Each row is a point. Each copy is the shape, with its points in the same order, turned, moved and blurred by noise. Some copies are also mirrored. Which?

Shape (5 x 2):
0: -23 -17
1:  26  27
2:  24 -19
3: -37  66
4:  -8  -7
Copy 1 (5 x 2):
0: -21  -1
1:  40  22
2:  -1  44
3:  41 -57
4:  -7   4
Copy 1 is: mirrored
Copy 2 (5 x 2):
0: -14 -33
1:  21  23
2:  32 -21
3: -51  43
4:  -1 -20
Copy 2 is: only turned
Copy 3 (5 x 2):
0: -21 -22
1:  -2  36
2:  19  -3
3: -75  40
4: -13  -6
Copy 3 is: only turned

Shape (9 x 4):
0:  35  45 -64 -35
1:  12 -23   2 -20
2: -17 -18 -56  28
3: -18 -26  17 -35
4:  28  58   0  27
5: -24  61  17  26
6: -27 -21  -2   6
7:   0  54  -5  -7
8:   6 -25  28  14
Copy 1 (9 x 4):
0: -68  38  20   5
1:   3 -28   0  -5
2: -20   3 -62  15
3:  25 -23  -1 -40
4:  12  49  15  44
5:  46  67  -6  15
6:  21  -5 -37 -10
7:   2  53  12   3
8:  42 -26 -12  17
Copy 1 is: mirrored
Copy 2 (9 x 4):
0:  30  58 -12 -35
1:  13 -24  18  -4
2: -30  35  59  -1
3:  -4 -43  20 -23
4: -18  32 -39  28
5: -63  11 -42   7
6: -34 -21  35  -4
7: -22  21 -38 -16
8: -14 -36  18  31
Copy 2 is: mirrored
Copy 3 (9 x 4):
0: -17  84 -45  -3
1: -29   1  22   7
2: -38 -10 -39  53
3: -26 -19  14 -26
4:  51  37 -22  26
5:  59 -16 -39   5
6: -17 -27  -7  16
7:  31  25 -29 -11
8:  -4 -17  30  28
Copy 3 is: mirrored

Shape (10 x 6):
0: -58  31  26 -28  23  42
1:  31 -31   5   8 -14 -42
2: -24  21  -9  -1  44  46
3:   1  11 -36 -26 -21  24
4: -20 -66  -6  -2 -11   4
5:   4  15  -7 -56  53  -9
6: -45  27 -35  -2 -12  23
7:  62  -8 -35 -26 -39   3
8:  17 -42  12 -21  10 -30
9:  36 -44  54 -14  15 -35
Copy 1 (10 x 6):
0: -15  16  33  12   0 -95
1: -22   1  14 -22   5  47
2:  11   2   3  25  36 -69
3:  26   7 -20 -18 -18 -31
4: -28 -51   5   1 -16   1
5:  -4   9  13 -52  49 -51
6:  -6  21 -32  16 -18 -55
7:  50   2 -10 -43 -16  25
8: -23 -20  27 -37  16  18
9: -27 -14  67 -34  26  35
Copy 1 is: mirrored
Copy 2 (10 x 6):
0: -57  35  54   6  -7  39
1:  39 -27  18  -9  -6 -53
2: -35  35   4   5  24  29
3: -22  -5 -17  -9 -36  16
4: -16 -61  24  10  13 -10
5: -18  30  18 -68  17   3
6: -60  10  -3  18 -27   1
7:  42 -29 -36 -20 -43  -2
8:  17 -31  33 -31  12 -27
9:  56 -19  61 -26  21 -27
Copy 2 is: only turned
Copy 3 (10 x 6):
0: -28  53  11 -52 -27 -26
1: -12 -64  14  33  -8   9
2:  -8  44 -21 -12  -1 -26
3: -15  -9 -42 -24 -15  29
4:  16 -53  -6 -20 -24 -36
5: -43  10  10 -21  49  -1
6: -37  11 -46 -27 -39  -8
7:   1 -45 -27   9   5  63
8:  -8 -50  27   6  11  -9
9:   3 -46  71  21  14  -3
Copy 3 is: mirrored

Shape (13 x 9):
0:  18 -31  11 -70 -20   0  -7  -7 -23
1:  28 -11 -21   4  30 -24 -35 -27 -21
2: -15  17   8  40 -18  24 -25 -15   3
3: -59   8  -6  41  15  33  10   4  22
4:  13  34 -29  -3  14 -17   0 -18  -3
5:   4 -11  48 -52   8 -19   6   9 -55
6:  48  -2  27 -35  18   4 -13  29 -21
7:   4 -25  35 -52  -9   2   0  23  -9
8:  32 -20   8   7  21 -17   5 -18   8
9: -32   2  11  50  -8 -13 -21   4  12
10:   3 -15  54 -63  22 -10 -42  10  -2
11: -50  -2 -23  42 -10   8 -13  35   9
12:  26  22  -2   7   7 -47 -11 -13  13
Copy 1 (13 x 9):
0:  30 -49  25 -63 -17   7   9  24 -37
1:  17 -10   3 -24  40  11 -37 -28 -25
2: -10   0 -18  14 -22  49 -27  11   3
3: -48 -18 -32  24  -7  42  -1  21  32
4:   6  16  -5  -5  26  -4   6   9 -14
5: -10 -36  80 -59 -16  12   1  20 -26
6:  34 -12  39 -71 -13  23  -8   6  13
7:   9 -46  32 -56 -29  22   2  25  -3
8:  21 -27  14  -5  14  10  -2 -25   9
9: -38 -18 -16  20 -25  18 -43  -7  18
10:  27 -46  56 -51   0  10 -37  51  11
11: -58 -15 -43  -2 -20  15 -25  13  21
12:  20   8   8  -1  11 -30 -15 -13  -3
Copy 1 is: mirrored
Copy 2 (13 x 9):
0:  66   8  -5 -42 -40 -12  -5 -13 -19
1:   3  11  -3   2  27 -27 -39 -36 -22
2: -11   5 -13  43 -19  39 -17 -27   8
3: -29 -13 -20  20  14  64  18 -13  39
4: -13  39  -6  -7   4 -18 -12 -37  21
5:  95  20 -21  -9   2 -11  15 -16   0
6:  57  44   5  -4   1 -11 -18  26  -9
7:  67   6 -11 -21 -27   4   3  19   7
8:  10  -6  23   9   7 -28  -4  -7  -5
9:  -8 -23 -31  48  -2  22 -15 -12  30
10:  93   3   6 -20  -6  12 -39   4  20
11: -29 -13 -61  20   3  44  -7   2  23
12:   6  17   3  18   0 -40 -29 -21  31
Copy 2 is: mirrored
Copy 3 (13 x 9):
0:  34 -54 -12 -35 -28   5   6  14  -5
1:  28  -3 -34  16  16 -29 -40  17 -31
2:  -8  19  -3  45 -22   6 -15 -42 -28
3: -57  34   9  45  -9   1  23 -23 -22
4:  16  31 -39   2  14 -16  -6 -11  -6
5:  49  -9  32 -39 -11   6  23  32 -26
6:  42   2  -9  -8 -34  12 -12  57   1
7:  26 -30  16  -9 -31  20  18  33   6
8:  17   0  -3  21  -8 -36 -23  11   6
9:  -1  11   8  64  18   8   6 -20 -23
10:  27 -22  35 -22   0  40 -31  41   6
11: -39  10 -11  75  -1  20  28   2 -35
12:  37  18 -13  27  26 -11 -22  -3  12
Copy 3 is: mirrored

Shape (16 x 11):
0:  33 -20 -22 -44  -6  26  67  19  26  -5  63
1:  -2 -32  -6   9  -7   0 -35  28  45 -50 -15
2: -10  39 -26  -9  24 -14  17 -22 -27  34  12
3: -13 -26  33   0   5 -24  13 -37 -65  27  36
4:  10  41 -12  -7 -26  35  26 -40 -57  16   7
5:  10 -28  28  22 -11 -29 -40   3  43 -55 -29
6: -23  19  40  22  -2 -28 -58  44  38 -67   9
7: -28  -3  13 -36 -37 -24 -41  19  32 -41   0
8:  -6  20  11 -41  13   1  31 -32   0  36 -14
9:  35   7 -13 -40  36 -14  79   6   9 -34  39
10: -48  -1 -14  -3  20  14  -7  -9 -46  -7 -16
11:  22  -5  35 -12  -8 -46 -22  65   0 -46 -38
12: -20  17 -28  15 -15  -1  11   0 -32  73  -8
13:   0  -1 -18 -15 -18 -38  93 -11   8 -42  34
14:  18  14   5  12   4 -40 -40  -6  12 -48  10
15:  10 -12 -27 -24 -14 -43 -68  25  28 -64  -8
Copy 1 (16 x 11):
0:  29 -14 -52 -81  11   9  13   7 -25  36  43
1:  20 -18 -23  12 -15 -40 -27  46  -8  13 -48
2: -19  42  -4 -17  41 -12 -19 -11  10 -19  43
3: -31 -12  20   2  16  54 -40 -24  24 -23  47
4: -13  60 -14  21  27  26   7 -35   5  19  53
5:  10 -33  -3  31 -34 -26  -6  25 -10 -12 -70
6:  29 -28 -30  25 -59 -53 -18  34  48 -42 -28
7:  43  -7  18   4 -48 -40 -14   3  24  17 -20
8:  25  42  15 -32  34  19 -10 -29   0 -14   5
9:  15   8 -46 -78 -10  15  12   4 -49 -17  43
10:   1  53  -1  21  10  16 -63  20   8  -9  14
11:  45 -18  19  26 -44 -34   8  52 -25 -42   1
12: -20  35  27   9  74 -11   1  16  32   9  47
13: -32  13  -7 -82 -42  17  17  20 -12   9  25
14:  -6 -16 -13  20 -36 -45 -18  -6 -10 -35 -12
15:  27 -24   5  24 -58 -75 -34  20 -23   9 -14
Copy 1 is: only turned
Copy 2 (16 x 11):
0: -43 -21 -12  40 -49  16 -20 -27  57  -4 -65
1:  40 -62  11 -11 -12  10   5  41  -8  -8  -7
2: -14  20  12  54  19 -19  11 -35  -4   0  19
3: -15   8  22 -11   9 -38 -48 -76 -20  26  25
4: -13  40 -18  14  10  24  30 -67  15  27  32
5:  50 -59  15 -58   7 -10   8  32 -13 -23  -4
6:  22 -29 -24 -38  -3   5 -17  61 -65 -39   4
7:  13 -25 -15 -29 -11  -4  20  43 -36  17 -24
8: -31  15  29  20  40  -4  18 -32  15  23 -11
9: -14  -3  12  48  -8  15 -20 -53   9 -43 -71
10:   7 -10  21  30  12  21   5 -22 -36  38  28
11:  60  22  29 -32 -13  15 -15  44 -38 -14 -29
12: -19  34  40  40  -2 -25  18 -11  18  24  53
13: -42 -17  24   5 -37  -2  25 -66  -8 -45 -61
14:  53 -13 -17 -16   9 -20   3   1 -28 -32  -2
15:  71 -38 -19  -5 -18 -27  25  48 -36   6 -33
Copy 2 is: mirrored
